Each row of a before or after table is a point. The points were changed in one or more steps. Then noise was added and the rows were shuffled. The steps act on how far a point lies along the listed directions, d1 being the first. Write out the steps. A step turns or swaps two directions, mirrors them in a line or flattens them onto one, adds a multiple of one to another, or multiplies one. Angles are multiples of 10 degrees, from the lower direction toward the higher: turns from -170 to 170, lines from 10 to 170 but not 90. Use the fewest steps. Two steps may share a direction if one is a turn and the other turns, adds or multiplies; they go together, in the order done. Otherwise the lowest direction goes first.
(in the rows, 128 means zero)

Directions:
(1): [159 159 162]
(2): [144 160  85]
Before (10 x 3)
[[124 145  85]
 [118  98 156]
 [158 130 178]
 [137 109 154]
 [118 133 120]
 [165 161 131]
 [147 143 110]
 [193 200  88]
 [160 136  67]
 [142 179 113]]
After (10 x 3)
[[129 102 170]
 [123 103 107]
 [149 161 155]
 [126 140 132]
 [153 112 228]
 [105  75 127]
 [184 142 166]
 [122 134 183]
 [143 125 154]
 [116 114  89]]
Steps: turn d1 and d2 by -110 degrees

Directions:
(1): [144 153 171 181 111 109]
(2): [ 89 110 181 121 164 139]
(3): [189 129 157  97 139 151]
(4): [125  82 139 138  77 162]
(5): [153  80 111 165 166 117]
Before (11 x 6)
[[157  98 136 146 112 120]
 [ 97 122 147 112 139 157]
 [104  93 137 160 136 119]
 [151 101 133 147 114 137]
 [126 116  81 105 116 132]
 [ 95 129 163 142 132 128]
 [ 44 103 103 202 109  95]
 [183  78  69 181 145 116]
 [ 93 135 153 154 130 117]
 [112  92 105 116 116 142]
 [123 114  93  82 130 158]]
After (11 x 6)
[[111 150 177 149 144 117]
 [127 193 131 164 209  56]
 [ 96  94  51  48 140 168]
 [120 115 121 171 117 114]
 [ 87 124 131 103 148 154]
 [118 126 140 157 167  99]
 [ 94 107  72  91 151 125]
 [177  83  64 181 151 109]
 [121 112  56  72 137 137]
 [126 161 176 157 148 108]
 [130 111 130 173 111  98]]
Steps: multiply d1 by 2; turn d3 and d4 by 90 degrees

Directions:
(1): [125 135 194 160 159 172 107 154 109 157 152]
(2): [ 88 176 107 150 143 178 154 133 151 111  81]
(3): [ 70 159 122 148 107  99 131 127 157 142 192]
(4): [113 122 148 125  80 112  83 175 161 148  80]
(5): [138 151 152 183 139  76 128  80 120 147  89]
Before (14 x 11)
[[136 114 134 125 157 120 136 109 126 130 107]
 [134 144 118 141 121  83 135  86 115 136 146]
 [132 107 120  98 131 105 139  93  79 119 177]
 [140 132 152 144 123 123 103 114 127 130 131]
 [ 94 149  66 157 122  73 160  33 134 125 134]
 [ 87 175 163 188 146 108 117  93 131 141 147]
 [ 79 144 171 157  95  78  94 143 162 171 139]
 [169  99 175 102 110 113  79 141 103 145 146]
 [176  94 154 136 134  96 104 108  81 149 160]
 [116 140 198 160 148 197 124 166 125 150 103]
 [ 89 130 115 114  72 107 122 164 167 123 100]
 [158 111 142 138 106  77 107 113 126 134  78]
 [135 133 109 139 124 125 140 114 142 113  70]
 [132 128 179 174 173 123 125 119 114 154 110]]
After (14 x 11)
[[ 85 184 153 190 155 119 132  85 129 134 139]
 [ 59 156 176 158  64  74  71 172 191 176  91]
 [122 147 148 151 152 142 130 111 101 145 190]
 [125 114 116 108 159 122 162  77  63 111 218]
 [134 135 150 147 116 113 106 114 135 130 128]
 [140 118 156 134 134 176 116 162 128 131  97]
 [156 108 153 104  75  58  77 124 125 144 129]
 [168 106 144 145 137  79 114  90  81 144 186]
 [141 105 193 137 101 126  66 179 128 160 108]
 [ 77 125 148 114  52 135  88 220 184 143  75]
 [138 109 142 121 168 134 136 113 114 133 126]
 [137 127 159 175 165  91 133  96 116 145  99]
 [ 83 149 148 162 196 224 154 102  96 140 223]
 [137 136 128 152 101  87 142 101 148 129  23]]
Steps: mirror d1 and d5 in the line at 60 degrees; turn d2 and d3 by -20 degrees; multiply d4 by 2

Directions:
(1): [138 146 102 106  73  80  76 126  85 110 141 122 159 166]
(2): [103 107 167  94 117 144 119 103 161 187 132  89 149 182]
Before (12 x 14)
[[136 141 129 141 152 106 111 122 133 126 120 134 118 106]
 [110 134 140 104 101 105 120 109 123 122 126 119 162 144]
 [134 119 129 172 173 135 194 150 138  79 106 168  84  58]
 [151 162  78 166 107  95 138 139  97  78 125 144 129  76]
 [152 179  77 118  59  57  54 149  43  64 161 150 154 150]
 [119 113 150 125 158 162 150 113 167 165 114 127 119 130]
 [128 147 128 146 166 120 157 141 134 113 118 148 100  85]
 [122 124 133 115 133 146 116 110 127 113 155 137 132 141]
 [164 170  66 143  98  81  96 156  63  69 149 141 140 121]
 [131 132 135 126 120 101  99 122 118 159 112 128 132 157]
 [148 141 100 135 109 114 120 132  95  93 122 161 136 134]
 [164 157  69 109  60  47  54 134  52  60 146 135 152 138]]
After (12 x 14)
[[145 156  89 158 104 100 136 133 106  94 126 133 135  89]
 [102 127 154  92  98 111 117 100 134 142 128 104 170 164]
 [129 127 124  61  45  67  42  99 100 142 152  81 182 213]
 [125 126 146 117 117 106  97 115 127 175 113 117 138 173]
 [137 142 126 143 153 104 112 124 131 122 120 135 117 104]
 [138 133 114 122 105 121 115 122 108 116 123 146 145 154]
 [138 155 111 161 171 114 160 151 120  88 116 165  91  62]
 [133 125 129 144 164 153 155 127 148 132 112 149 107 100]
 [116 149 132  69  44  80  41 113  90 148 166  95 185 227]
 [154 136  99 200 181 123 201 169 111  31 103 198  67  15]
 [143 153  98 114  89  94  89 136  91 118 153 107 158 166]
 [120 123 135 113 134 148 115 109 129 117 155 135 133 144]]
Steps: add 1 times d1 to d2
